Each point is reached from the start by the listed moves, each made 0, 1 or 2 times, or once backwards (-1), plus a little noise. Say if it took an odd or an even number of moves. Then give how often each move was made.
In the rows, 128 means zero.

Moves:
(1): [160 125 148 134 112]
(2): [109 179 142 108 128]
(3): [123 119 185 152 132]
Start: [130 140 117 123 128]
Points:
[170 175 229 135  97] -> even (2, 1, 1)
[126 139 120 120 132] -> even (0, 0, 0)
[171 188 172 114 101] -> odd (2, 1, 0)
[160 129 190 150 115] -> even (1, 0, 1)

Moves:
(1): [134 131 120 161 141 125 132]
(2): [119 155 118 127 146 141 109]
(3): [151 128 150 109 143 123 112]
(4): [114 123 169 150 133 126 123]
(5): [100 108 111 129 153 118 130]
(6): [126 130 131 127 136 155 124]
Start: [124 118 152 120 146 136 112]
Points:
[ 92 183 197 216 159 142  86] -> even (1, 2, -1, 2, -1, -1)
[110 120 118 174 136 109 136] -> odd (1, 0, -1, 0, 0, -1)
[ 83  80  99 190 214  82 129] -> odd (2, 0, 0, 0, 2, -1)
[192 136 242 138 161 104  80] -> even (1, 0, 2, 1, -1, -1)

Moves:
(1): [140 138 120 121 127 119 134 135 139 116 136 129 129 146]
(2): [131 138 133 124 119 138 123 138 124 123 130 115 137 114]
(3): [116 136 158 123 139 129 154 114 122 141 121 142 119 128]
(4): [135 113 134 166 116 132 149 121 130 114 110 126 128 112]
(5): [134 142 118 122 150 131 115 125 124 132 134 120 128 135]
(6): [133 127 137 126 128 152 119 133 130 132 124 127 131 143]
(7): [136 141 143 113 138 114 154 156 129 136 117 138 133 121]
(8): [141 126 132 130 120 120 114 124 126 135 133 130 128 131]
(9): [121 128 136 142 126 139 119 132 144 139 124 135 122 128]
(10): [127 128 102 130 122 133 122 103 116 138 130 135 108 125]
(11): [118 131 126 139 131 130 132 134 130 140 130 126 117 148]
Start: [142 120 135 136 124 125 105 130 118 141 122 141 112 123]
Points:
[128  84  19 249 133 147  82  36  91 140 115 120  53 104] -> odd (-1, -1, -1, 2, 2, -1, -1, -1, 0, 2, 1)
[155 124 154 195 102 143 175 209 114 125  65 112 137  49] -> even (-1, 2, -1, 2, 0, 0, 2, -1, 0, 0, 1)
[145 168 197 123 204  62 153 173 110 220 112 164 101 154] -> odd (-1, -1, 1, 0, 2, -1, 2, 2, 0, -1, 2)
[117 164 204 174 178 210 144 121  97 229  80 158  68 150] -> even (-1, 1, 2, 1, 2, 2, 1, 0, 1, 1, 2)
[172 112 161 150 118 128 140 156 129  99 111 127 140 143] -> odd (1, 0, 0, 1, 0, 1, 0, 0, -1, -1, 0)
[102 135 115 146 142 212  23  57  93 248 145 157  36 204] -> odd (-1, 0, 1, -1, 1, 2, -1, 1, 1, 2, 2)
[157 198  76  82 154 112  61 128  74 195 161 125  82 121] -> odd (0, 2, 0, -1, 2, -1, 1, 1, 0, 2, 1)
